Each row of a before or after table is a point. One or more steps were done to the points. Then noise was added and the rows were shuffled. The steps act on how far a point lies along the listed directions, d1 being the first. Write out the steps. A step turns or swaps two directions, mirrors them in a line or flattens them onto one, adds a multiple of one to another, or multiplies one. Angles are multiples of 10 degrees, from the lower direction toward the higher: turns from -170 to 170, lines from 10 to 170 but not 90. Use the fewest steps. Two steps may share a direction if one is a turn and the other turns, adds or multiplies; they go together, in the order done. Otherwise the lowest direction goes first.

Directions:
(1): [-16,-53]
(2): [-53,16]
Before (12 x 2):
[[-45,72],
[21,6],
[33,-10],
[-40,19],
[16,13],
[-8,16],
[53,50],
[-61,26],
[-45,27],
[12,19],
[-38,58],
[-83,-11]]
After (12 x 2):
[[-6,-19],
[17,-73],
[85,3],
[70,3],
[53,38],
[47,25],
[16,2],
[-24,-24],
[11,-18],
[31,76],
[38,24],
[3,-21]]
Steps: turn d1 and d2 by 120 degrees

Directions:
(1): [-9,-47,44,-43]
(2): [-76,-3,-13,6]
Before (8 x 4):
[[15,13,5,-11],
[102,-9,23,8],
[109,-14,38,-18],
[38,9,-32,25],
[-25,-26,-1,9],
[57,-11,-13,38],
[-22,-15,-2,-8],
[12,-67,71,-56]]
After (8 x 4):
[[2,22,-10,-3],
[-10,-30,8,-4],
[39,7,-30,26],
[30,5,-31,55],
[-107,2,-18,16],
[-12,48,-53,78],
[-32,59,-67,68],
[-13,-20,5,-15]]
Steps: mirror d1 and d2 in the line at 40 degrees

Directions:
(1): [66,-27,-6,52,0,35]
(2): [21,3,6,-32,86,11]
(3): [-34,-88,3,2,13,-6]
(4): [41,-9,19,1,0,-83]
Before (14 x 6):
[[194,-30,4,94,-28,-25],
[-44,15,19,-46,-2,4],
[51,16,1,71,-30,17],
[9,-29,29,-26,29,-13],
[-16,-1,-2,-24,-41,-12],
[27,-53,29,-12,3,-55],
[27,-61,-13,38,-46,-31],
[-50,-92,3,6,-37,-16],
[75,2,12,37,-14,6],
[9,35,-3,2,-22,-32],
[-28,-29,-14,-35,22,23],
[-64,-4,-3,-15,-23,-14],
[-54,-10,34,-17,32,22],
[8,9,-1,19,-52,18]]
After (14 x 6):
[[-6,0,3,-44,18,4],
[-4,38,-22,-15,-31,31],
[-46,17,17,-34,-14,24],
[-37,37,-5,-34,31,17],
[37,34,25,-23,-15,-57],
[15,-32,9,-11,38,23],
[42,88,1,-36,46,13],
[-17,-32,-3,-14,21,-31],
[-33,45,26,9,-23,37],
[7,32,21,-11,-37,-17],
[43,-54,14,46,44,-6],
[55,-49,20,29,2,-24],
[76,20,-2,-16,46,-30],
[163,-98,22,60,8,-99]]
Steps: turn d1 and d4 by 20 degrees; turn d2 and d3 by -170 degrees
